Each wall is flat, endless, passes through zero and stands at right angles to its row. A trip goes straight from one point to another. List the walls that it crosses, first one first.

Walls:
(1): [-5.5  0.7 -2.1]
(2): [ 6.2 -8.5 -1.5]
(3): [-5.8 -3.9 -5.9]
(4): [-6.8  3.4  3.3]
Trips:
[ 1.8 -4.2 -3.1] to [ 3.4 -0.9 -5.5] => none
[ 2.2 -6.6  0.3] to [-7.2  0.1 -6.4] => 1, 4, 2
[-1.2 -4.2 -1.0] to [ 0.3  1.8 -2.7] => 2
[ 6.6  0.2 -3.6] to [1.5 3.3 2.7] => 2, 4
[-0.5  0.6  3.0] to [ 1.9 -1.1 -1.7] => 2, 4, 3
[ 1.6  5.9 -7.9] to [-3.2 -5.0  1.5] => 2, 4

Walls:
(1): [-1.6 -1.3  6.9  1.5 -0.5 -0.5  7.4  2.3 -6.2 10.1  4.4  1.3]
(2): [ 1.2 -3.7 -4.7  8.8 -3.1  2.7 -2.3 -0.2  4.0  1.5  1.1  1.5]
(3): [ 2.5 -1.2 -1.2 -5.5  5.7  2.9 -8.9  2.6  3.3 -1.1 -0.9  1.3]
Trips:
[ 2.7 -5.4  3.2 -0.1 -3.6  1.6  4.3 10.9 -1.8  5.5 -1.0  5.1] to [-3.6 -2.3 -3.7 -4.6 -2.2 -4.8 -6.8  1.5  2.7 -1.0  9.9  8.1] => 3, 1
[-4.0 -2.1 -3.6  0.7 -3.8 -1.1 -1.0  4.8 -0.8  0.6  0.1  0.3] to [ 1.7  1.4 -5.6  4.6  1.5 -8.9  5.6 -8.9 -1.8 -4.0  1.7  4.5] => 1
[ 2.5 -0.2  0.1 -1.4 -2.9 -4.3  0.3 -0.1 -1.4 -0.1  2.2  1.2] to [-0.1 -1.4 -1.1  5.9  6.9  2.0 -5.6 -9.8  0.5  2.5 -3.4 -0.9] => 2, 1, 3
[-0.4  9.1 -0.3 -4.3 -0.2  3.0  5.5 -6.9  4.7  7.3 -0.9 -2.5] to [ 3.3  3.9  4.9  5.8  6.6 -8.7 -3.6 -2.9  2.2  6.1 -4.7  1.7] => 3
[-2.1 -3.7 -4.7  2.7 -5.1  0.4  0.9 -3.9 -3.0 -5.0 -0.4  2.6] to [-2.6  3.7  3.7 -1.1 -4.0 -6.9 -2.8  2.2  1.7 -5.8 -1.0 -5.8] => 2
[-0.7  0.1 -3.2 -0.6 -4.2 -2.3 -7.1 -0.2  1.2 -3.5  0.3 -3.4] to [-1.1 -0.2  1.7 -6.3  1.1  1.4 -0.5  0.0 -1.8  0.9 -0.4 -5.0] => 2, 1
[ 2.6 -0.3 -8.4 11.7 -1.8  0.4  6.5 -4.8 -6.5 -1.7  1.0 -2.1] to [ 1.7 -3.2  8.3 -5.9 -2.3  3.3  2.8  0.8 -3.4  1.8  0.5 -3.2] => 2

Walls:
(1): [-5.3 -3.2  0.7  0.6 -2.5 -5.3 -1.2  3.2 -3.9 -0.3 -3.5  5.4 -6.6 -1.4
 -3.6  2.7 -1.5  2.4  2.4 -3.3 -3.6 -5.2  1.9 -6.5  2.3 -9.0  3.5 -3.2
  3.3 -6.5  8.3 -3.0  4.7 -5.3  0.8  4.8  6.9 -3.4  4.4 -0.3  0.6  2.2
  0.7 -4.1  2.8  6.7  4.4 -1.6]
(2): [ 6.4 -1.6 -0.6  1.6  4.3  3.7 -1.0 -1.4  1.9  0.0  6.8 -5.0  1.6 -5.2
  6.9  0.7  2.7 -2.6  3.6 -4.9  2.2  2.9 -4.6 -1.9  4.2 -4.7 -2.5  1.0
 -3.1  0.3  3.0  7.2 -1.1  1.7  3.3 -4.3 -2.4  1.4 -3.8 -3.8 -3.5  2.3
 -3.3 -6.8  1.9  1.4  5.3  1.7]
(3): [ 2.8  4.0  5.8 -7.0  3.3 -0.1 -0.3 -4.1  2.4 -3.4 -4.9  5.8 -1.7  7.2
  0.3  2.2  8.2  6.4 -8.6  0.2 -1.8 -4.1 -0.5  6.3 -1.7  2.6 -1.8 -2.8
  1.3  3.2  1.1 -6.6 -3.0  5.4 -0.2 -1.6 -0.2  1.0  3.0  2.1 -0.8 -2.4
 -1.4 -0.9  0.6  1.0 -4.6 -3.3]
(4): [ 7.0 -2.5  3.0  3.1  0.3 -3.2  0.3 -0.3  9.0  5.0 -6.4  1.2 -8.7  2.6
  0.9  1.0 -1.6 -3.5  4.4  4.1 -2.2  7.6  0.0  0.8  6.4  2.2 -5.0 -4.4
 -3.1  9.5  6.6 -3.2  0.3  1.2  1.0 -5.8  2.4 -5.5 -3.4 -7.2 -3.4  0.5
 -4.9  2.2 -1.3 -0.3 -6.3 -0.4]
(5): [  5.0   1.4   1.5   1.3   5.2   3.0   3.1   2.2   6.1  -1.4   3.4   4.5
   0.6   0.5   9.1  -2.1  -5.9   2.8  -4.7  -3.6  -0.8 -11.3   1.1   3.9
  -6.6  -2.5  -4.9  -0.4  -3.7  -3.0  -6.8  -1.7   3.0  -5.5   3.1   0.6
  -3.8  -2.1  -2.6   2.4  -9.0  -1.0   0.3   0.8   2.5  -1.3   4.0  -3.1]
Trips:
[-4.1 -1.4  0.9 -1.7 -9.0  0.9  5.5 -5.5  0.5  4.6 -7.2 -4.8  2.9  3.7
 -5.0  8.7  2.9 -8.4 -3.8  4.6  1.2 -4.0  5.6  2.6 -6.8  2.6 -5.2 -3.8
 -1.2  0.2 -9.1 -8.2  1.9 -2.7 -4.4  7.1 -3.2  6.4  2.7 -2.6  3.4 -4.7
  3.0  2.2 -2.1  3.3 -7.1  0.0] to [ -1.1   0.5   2.1  -1.6  -2.2 -11.3  -2.2   1.4   6.2   2.9  -0.2   2.0
  -2.5  -0.4   0.3   1.8  -0.4  -4.4   6.9  -5.2   1.1   6.5  -3.7  -4.0
   3.2   3.7  -2.1   5.9   5.7  -4.1  -1.3  -4.2   3.0   1.6  -1.6  -0.9
   6.0  -5.9  -0.6   1.6  -6.2   6.1  -1.3  -5.2   2.3   7.8   1.5   0.7] => 4, 1, 3, 2
[ 0.3  3.4 -3.6 -4.1  3.6  2.6 -8.5 -6.2 -1.3  6.5  4.3 -1.5 -6.4 -6.4
 -4.2  4.6 -5.7  0.6  4.2 -6.4  1.7 -0.7 -4.1  2.0  1.9  2.4 -7.5 -5.1
 -2.7 -1.3  4.2 -1.4  2.5  0.6 -2.1  5.1  1.2  0.2  3.0 -0.4  4.1  0.7
 -0.6  0.2  0.7  5.7 -0.7  2.3] to [-2.8 -4.1 -2.3  4.2  2.6 -2.5 -0.9 -1.6  3.4 -3.8 -2.1 -2.7 -3.3 -6.3
 -1.2 -2.1 -2.9  0.9  2.0 -2.2 -4.8  6.6  4.8 -2.1 -2.8 -1.8  3.2 -3.2
  3.5 -2.2 -4.2 -2.4  5.4 -1.5 -2.7 -4.2 -2.4  7.1  3.3 -4.5 -2.3 -3.0
 -1.6  2.2 -1.7  1.6 -1.0  2.5] => 2
[ -0.8   8.3  -2.4  -6.1   1.4   0.6   3.6   4.1  -1.5  -0.2  -0.2  -4.7
   5.7   2.0   1.6  -3.4   0.5  -6.4  -3.1   3.8  -2.3   2.8   6.6   3.0
  -5.4   3.9  -1.7  -3.5  -7.5   1.4   5.1   2.7  10.0   5.0   3.0  -5.9
  -0.7   5.6  -5.0 -14.7  -5.2   1.0  -2.2   3.9  -3.8   1.7   5.7   4.2] to [  1.3   0.1  -0.4  -1.1   4.7   3.7   0.6  -4.3  -0.8   1.1  -1.3   0.4
   0.3   7.8   3.1  -6.5   0.3   3.1  -1.5  -1.9   0.1   2.0   4.0   7.9
  -3.8   5.1  -2.8  -6.9  -1.7 -10.4   1.8   4.2  -3.8   0.9   4.9   1.9
   5.0  -0.4  10.4   0.9  -4.9   2.3   2.1  -1.6  -1.6  -0.5   0.4   2.4] => 3, 4, 2
[ -2.7  -4.3  -6.8   3.4   3.4  -4.0   3.6 -10.4   2.2  -0.1  -4.3  -2.7
  -4.1   5.4   5.0   5.0  -2.2   0.5   0.0  -1.2   1.3  -0.6  -2.1  -5.7
   4.9   3.7  -3.9  -5.2   0.9   0.6   0.3  -0.3  -2.6   1.8  -7.3  -3.2
   4.4   5.3   0.7  -8.0  -2.1   4.4  -0.6  -5.7 -10.1  -6.1   2.4   3.6] to [ 6.1 -0.7  7.4  5.2 -1.5  1.0 -0.1 -8.9  0.8 -8.7 -1.9  0.3  0.7 -5.1
  2.8  1.6 -4.3  3.8 -4.3 -2.0 -1.9 -1.5  3.4 -3.6  1.8  1.6 -2.7  3.0
 -3.0 -5.0  0.7  5.6 -1.4  0.6 -1.8  6.5 -6.7 -6.3 -1.8  3.0  0.0 -4.7
  2.4 -0.4 10.0  0.7  3.1  4.3] => 5, 4, 1
[-5.9  4.9  3.7 -1.4  1.1  3.8  2.4  3.2  1.0 -1.8  1.5  7.3  2.6  7.1
 -5.7  0.0  6.3 -0.7  4.3 -5.5  1.6  1.6  3.0  3.2 -3.0  3.7 -5.2 -2.0
  3.7 -2.3  2.1  3.6  3.2  1.1 -0.9 -1.3  4.4  3.2  1.4  1.2 -6.3 -8.6
  3.0  0.3 -5.8 -3.8 -8.8  0.1] to [ 2.5  0.8  1.7  3.5 -3.3 -2.7  0.2  4.6 -3.7  4.1 -8.8 -1.8 -1.1 -1.5
 -1.6 -4.7 -2.7  2.3  3.2  1.8  6.2 -3.8  0.5 -4.6  2.4 -3.6 -1.0  3.8
  3.6  2.0  2.3  2.5  0.6  6.9  2.9 -0.7 -2.1 -0.5 -0.9 -2.7  4.9 -7.3
 -1.0  0.2  2.3 -0.2 -0.7  3.7] => 4, 1, 3
[ 4.4  7.3  2.4  6.2 -2.3  5.1 -1.2  1.6  0.7  2.5 -4.3  7.0 -6.9 -1.7
 -1.9  1.4 -3.4 -2.7 -2.6 -6.1  0.0 -0.4  3.4  7.6 -2.5 -2.2  6.6  3.6
 -7.2  9.2  9.0 -2.9  0.0 -0.2 -7.9  3.5  4.3  3.8 -5.5 -0.3  0.7  5.0
 -3.2  3.7  1.2  6.9 -8.2 -1.8] to [-4.0 -2.3 -3.3  3.1  1.3 -0.5 -4.9  3.9  1.5 -4.5 -6.0 -0.9  1.3 -1.9
  1.5 -4.9 -2.4 -0.2 -4.3 -0.7  0.2  3.2  4.7 10.3  1.0 -6.2  3.8 -3.5
 -0.9  5.4  0.5 -0.8 -0.7 -1.8 -4.0  2.3 -4.7 -3.1 -2.8  2.0 -0.4 -0.4
  3.8 -0.6 -3.5 -4.1 -3.2 -3.4] => 5, 1
